Each point is reached from the start by the listed moves, each made 0, 1 or 2 times, or once backwards (-1), plus a little noise. Say if it took an odd or an even number of moves. Then give how often each move was made.

Moves:
(1): [12 18 -8 -7]
(2): [ 2 22  1 13]
Start: [ 3  1 -2  7]
Points:
[-8  6  7 27] => even (-1, 1)
[ 13  -3 -12 -12] => even (1, -1)
[16 19 -9  0] => odd (1, 0)
[ 30  60 -16   7] => odd (2, 1)

Moves:
(1): [ 6 -2 -4  5  6 -3 -7 -1 -7]
(2): [  0   6 -14 -14  -3 -14   2   1  17]
(3): [ 15  18   3  11  -4 -10  15 -17  -6]
(4): [  3  20 -13   1  -4   7   5  -3 -15]
(5): [  5  10   4 -10  11 -11   5  13 -14]
(6): [ -4  12  13  -9   6  14 -21  -7   0]
(7): [ 16  16   5 -16  21  17   0  -1   0]
(8): [  8  -3   7  -4 -17   6 -12   4   4]
Start: [ -4 -10   1  10  -7  -9   4   3  12]
Points:
[  3  15 -44  10 -50 -43  28  20 -10] => odd (0, 1, 0, 2, 1, -1, -1, 1)
[ -6  47 -49 -20 -18 -60  27  25 -10] => odd (0, 2, 0, 2, 2, 0, -1, 0)
[ -7   9  48  17  25   9 -16 -32  -1] => even (0, -1, 1, -1, 0, 2, 0, -1)

Moves:
(1): [  1   6  -3  -2 -10   3   0  -9   0   5   3   1  -2  -2]
(2): [ -5  -1  -2  -2  -1  -7  -7   3   4  -6   6 -11  -7  -1]
(3): [ 1  0  6  3 -5 -7  5  0  2 10 -1 11 -2 -1]
(4): [  0  -1  -3   3  -3   0   2   2 -13   0   3   5  -2  -5]
(5): [ 2  5  0  8  0  4 -4 -4  7  5  6 -7 11  8]
(6): [ 3 -4  5  0 -5  5 -9  5  0 -1 -1  6  8 -6]
(7): [-12   6   2   2   1   3   7   7   1   6   3   3  -1  -3]
(8): [ 7 -4 -5 -9 -4 -8  4  9 -3  7 -2 -1  7 -1]
(9): [  0  -5 -14   4   2  -1   2   0  10  -4   2  -4  -2   2]
(10): [ -1  -2  -3   9  -1   1  -7  -7  -1   2 -11  -2  -3  -1]
(11): [ -5  -2   3  -2   7   6  -4   2   1  10   3   5  -1 -10]
(12): [ -7   8  -7   1   9  -2 -13  -4   3   4   6  12   2   9]
(13): [-12 -10  -5   0   5   1  -7  -2   0  -1   3   0   7  -1]
(14): [ 3 -5 -5 -1 -5  4  2  2 -8 -1  3  1 -2  7]
Start: [ 3  6 -8  1  0  7 -8  4 -1  2  3  6 -4  0]
Points:
[-10  11  -6  33  -1 -10 -15  28  43  25  29   2  -3 -14] => odd (-1, 2, 2, 1, 2, 1, 1, 0, 2, 0, 1, 0, -1, -1)
[ 51  32  35   6 -60   9   5  -2  15  42 -12  19  41  -4] => even (2, -1, 2, -1, 2, 2, 0, 1, -1, 0, -1, -1, -1, -1)
[  6 -19  -2  34  11   8 -48   0  51  32 -18  22  15 -21] => odd (-1, 0, 2, -1, 1, 2, -1, 0, 2, 2, 2, 0, 0, -1)
[-13 -37  -3   5 -31  15 -27  10 -39  47   0  28   0 -38] => odd (1, 1, 2, 1, 0, 1, 0, 1, -1, 2, 2, -1, 2, 2)
[-15 -22 -15  47 -17  18  25  19 -21  14 -21  44 -28 -29] => odd (-1, -1, 2, 2, -1, 1, 2, -1, 2, 2, 0, -1, 0, 1)
[-39 -10  14 -30  28   0   3  35   3   4  19 -13 -27 -32] => odd (-1, 2, 0, -1, -1, -1, 1, 0, -1, -1, 2, -1, 1, 0)
[-24  22   6  14  21  20  -7  13  -4  52  -6  37 -27   7] => odd (-1, 0, 1, -1, 0, -1, 2, 0, -1, 2, 2, 1, -1, 2)

Moves:
(1): [ 13   7   3   0  -1  -4   4   4  -5   2  -1   6   1   3 -12   6  -2   1
   3   0  -1   3   5   3   5   1  -2]
(2): [ 4  6 -3 -4  0 -2  4 -4  1  1  0 -5 -3 -7  6 -3  1  1  2  1 -4  1 -2  4
 -5  0 -7]
(3): [-1  0  8  3  2 -1 -1  5 -6  4  5 -4 -4  5 -5  0 -2 -6 -6 -1  9 -4  1 -8
 -1  1 -4]
(4): [ 1  1 -2  9  0 -5  0  6 -3  2  0  3 -2 -2  2 -5 -1  3  1 -2  0 -3  3  3
  3  4  0]
(5): [ -5  -5   4   0   4  -3   3  -4  -1  -1  -8   4   4  -2   2   2   0  -5
  -1   8 -10   0  -1  -2  -1   0  -1]
(6): [ 1 13  8  1  0 12  4 -9 -7  4  2 10  0  3 10  0  2 -1  9 -1  4 -5  3  7
  3  1  2]
(7): [  5  -1   3  -1   7  -3   7 -11  -1   2  -9   0   1   8  -1   3  -3  -3
  -1  -6   1   0   4   2  -2  12   5]
(8): [  1   9  -6  -4  -3  -2   0  -1   2   3   2   7   0  11   3  10  -9  -4
   3   4  -6   0  -1   1 -10   3  -4]
(9): [  6   5  -2  -6  -2   1   6  -7   8   0   4   8  -2  -5   8 -10  -6  -2
   9   0  -5  -7   6  -1   0   5   1]
(10): [ -8   0  -1 -10  -2   2   4   3   2   9  -3   3  -1 -11   4   7   4   7
   3  -3   6  -2   4   2  -2   1  -1]
(11): [ 0 -2 -9  4 -3  0  3 -8  1  1  4  2 -2  0 -6  5 -2  3 -2 -2  2 -4 -6 -1
  0 -1 -6]
(12): [-4  1  4 -7 -6 -6 -1  5 -2 -8 -3  2 -4 -7  3  4 -6 -4  0 -1  3 -5  2  5
  1 -3 -1]
(13): [ 1  5 -1 -3 -2 -2 -4  1  4 -2  0  0  8  0 -1 -2 10  4 -4 -3  2 -3  0 -4
 -1 -1 -3]
(14): [ 0  0  3  1  0 -1 -8 -5  2  2  1  8 -4  6 -2  0 -2 -1 -5 -4 -1  8 -1  0
 -1 -3 -1]
(15): [-2 -3  6  2  6 -5 -2  5  3 -2  7 -3  2 -1  1  1  3  3 -5 -1  2 -1 -6  4
  2 -1  0]
(16): [-6 -4  9  4 -3  2 -6 -5  3 -2 -2  1 -5  1  1  4  1  6 14 -2 -5 -4  5 -1
 -5 -5  1]
(17): [ 1 -3  1 -3 -3 -1  5  3  3  5 -1 -4  1  0  0  0  5 -4  1 -2 -1 -1  1  1
  3 -3 -1]
(18): [ -1   5  -3  -2  -1   3  -1   4  -5  -5  -1   6 -13   4  -2  -3   0   4
   2  -4  -9  -5  -4  -6  -2  -4   6]
(19): [ -7  -7  -3  -1  -6  -9   2   4 -12  -2   3  -2  -4   5   0  -9   0   6
  11   1   0  -5   1   0   2   0  -7]
(20): [  0   0  -3   1  -1  -4  -5 -10   4  -2  -1  -2  -8   5  -2  -1   7  -4
  14  11  10   2  -5   3   1   6  -1]
(21): [ 0  0  2  1  4  0  2  0  0 -4 -3  0  2  0  3  5 -1  0  1 -3  9  4  2 -4
 -3 -7 -3]
(22): [ 1  1  8  2 -3  3  2 -2  2  2 -3  6 -2 -5  6  0 -3  1  2  5  0  4 -3 -2
 -1  6  2]
(23): [ 1  1  1 -2  0 -1  2 -2 -3 -4  3  1 -8  7  1  9 -5  0 -6  5 -1  5  7 -2
  2  1 -2]
(24): [-5  2 -1  0 -1  3  4  6  4 -9  3  4 -8  2 -3 -8  2  5  3  1  0 -1  0  5
  0 -2 -3]
Start: [  4  -6   4   0  -7  -2   5  -2   7   0  -9  -8  -2   4   3   4   3  -8
 -14 -16  -1   3   1  -2   4  -5  -5]
Points:
[ -4  10 -57 -18 -25  41  48  24  36  10  19   6 -35 -40  10 -39  18  24
 -13 -56  -8 -41   4 -10  18 -27  -2] => even (-1, 0, 0, 1, -1, 0, -1, -1, 2, 2, 2, -1, 0, -1, -1, -1, 2, 2, -1, -1, 0, -1, 0, 2)
[ 48  60  15   5   5 -13  44  -2 -17  -8 -25  33   0  58  13  25  -1 -32
  17   7  14   5  27  19  11  22 -17] => odd (2, 0, 0, 2, 1, 2, 1, 2, 0, -1, -1, 0, 1, -1, 0, -1, 1, 0, 0, 1, 2, 0, 1, 1)
[  1  19 -22  -5 -47  -8   1  14 -22   9  10 -17 -13  10  -8  42  -3 -16
 -23 -22  21 -32   5   1  12 -20 -32] => odd (0, 0, 1, 1, -1, 1, -1, 1, -1, 0, 2, 2, 1, -1, -1, 0, 1, 0, 0, 0, -1, -1, 1, -1)
[ 11   4  11 -17 -31 -34   6  -5  -3 -10 -23   5 -14  16  -4  40 -11  18
  -8 -33 -37 -13  16 -23 -23  -6 -27] => odd (1, 1, 0, 0, 0, -1, 1, 1, 0, 0, 1, 1, 2, 0, 0, 2, 0, 1, 1, -1, 0, 1, 1, -1)
